Every row gives one point. Before rounding, the points of a table are all equally far from one centre. They may lie mostly on one side of it. Where is the centre, to within rounding?

Points, 6 rows:
[[ 51   4]
 [ 36  36]
 [ 51   3]
 [ 50   1]
 [ 17 -28]
 [ 48  22]]
Centre: [16  7]

Points (13 x 9):
[[ 20 -18  35  30 -18  -6   8 -17  13]
 [ 37 -13  48  -6 -55  14  15  -7  26]
 [ 35 -17  42  -5 -60   8  12 -22  14]
 [ 36   2  33   7 -56 -10   6  -2  18]
 [ 12  -9  51   9 -47   5 -16  -2  15]
 [ 11  -1  57 -13 -20   8  32 -17  35]
 [ 24 -19  51 -11 -45  -9   7 -27  18]
 [ 31   2  56 -25 -40   7  -1   1  28]
 [ 39  -3  54   6 -17  10  -3 -15  17]
 [ 23  -3  48 -22 -52   5  23  -1   2]
 [ 30  -3  53 -19 -38  23   6  15  27]
 [ 26  -1  31  14 -57   6   8 -33  33]
 [ 26   1  23   4 -49   0  39 -31  28]]
Centre: [ 11  -5  14 -11 -25  14   6 -10  19]

Points (24 x 20):
[[  1  36  12   7  12  -7 -11 -33   0 -21  17 -11  19 -41 -26  21 -30  44
  -13   3]
 [ -4  30   7  30  -3   0   1 -34 -11 -38   0   1  -5 -37 -50   9 -33  18
  -14 -14]
 [ 22   8  20  53  14  -1 -22 -14   5 -38   3  -2  -2 -25 -25  -3 -25  15
   -8  -9]
 [  0  -2  10  31  -2  -2 -16 -24 -30 -11   5  -5   1 -28 -51  20 -46  17
  -22   5]
 [  4  11  19  31 -12  -4 -19 -19 -27 -33   7 -15   8 -35 -20  14 -41  12
  -37 -11]
 [ -2  19  27  34   1 -17 -22 -25 -23 -10  -1  -6 -13 -26 -60  -5 -28  13
  -19  -3]
 [  7  33  37   9 -17 -16 -13 -29 -10 -20 -15  -1  -4 -40 -28  -7 -47  19
    8  -4]
 [  8  16   0  42  -9  -3   2 -10 -40 -33   0   1   5 -26 -45 -14 -30  16
   11 -14]
 [-13  34   8  25   5 -21 -18  -2 -22 -29   4 -17  17 -38 -51   6 -33  10
  -20 -27]
 [ 15  31  -1  35  10   1 -14 -19 -19 -34  11 -20   7 -18 -39 -14 -31  26
  -28 -12]
 [  1  14  19  20  -3 -20 -30 -19  -3 -37   6  16 -19 -35 -37   7 -33  13
  -14  -7]
 [ -4  14  31  38   1   0 -19 -39 -28 -29   4  -5  11 -29 -41  12 -34   8
   -7 -13]
 [  6  -9  22  20   5  -6 -12 -15  11  -7   7   7  19 -33 -55  -7 -32  19
  -35  12]
 [-11  40  29  14   0 -13  -6 -29  -8 -15  20  -9  18 -27 -51   0 -40   1
  -22  -9]
 [ 23   3  19  16  21  -1  17 -11 -27 -25  -2 -11  -2 -40 -40   3 -16   7
    7  -5]
 [  3  -4  23   9  -6  17 -13 -33 -16 -17 -12  -8   1 -51 -35   8 -17   5
  -41   1]
 [  5  31  30   6   2   2 -26 -23 -20 -32  16 -18 -10 -40 -21   4 -18  -9
  -28  -1]
 [ -2  26  39  11  14   0 -25 -14 -13 -32   7   5  -4 -31 -59  -4 -29  17
  -16 -32]
 [ 12  -6  23  22   3  -2 -30 -18 -18 -11   3 -10  15 -43 -57  24 -21  32
  -18   9]
 [ 18   9  10  27  -8  10   2 -20 -25 -24  -1 -16   0 -47 -26  34   4  20
  -25  -5]
 [-18  32  -4  31  -1  -6 -10 -21 -21  10  23  -8  13 -21 -59 -18   6  16
  -15   7]
 [-12  28  16  25   5 -10 -18 -25 -19 -12  26 -18  -4 -32 -58  -4 -33  27
   -4  14]
 [  7  20  44   9   5   4 -11  -4 -25 -20   7  -3   9 -40 -40  31 -24  17
  -24  13]
 [  3  21   7  -2  -5  15  -8 -31 -17 -45 -11   8 -23 -23 -23 -13 -11  26
  -25  -3]]
Centre: [ -5  13  11   7 -12  12 -14  -1   0  -5   2 -10   7 -17 -27   2 -12  17
   0 -12]
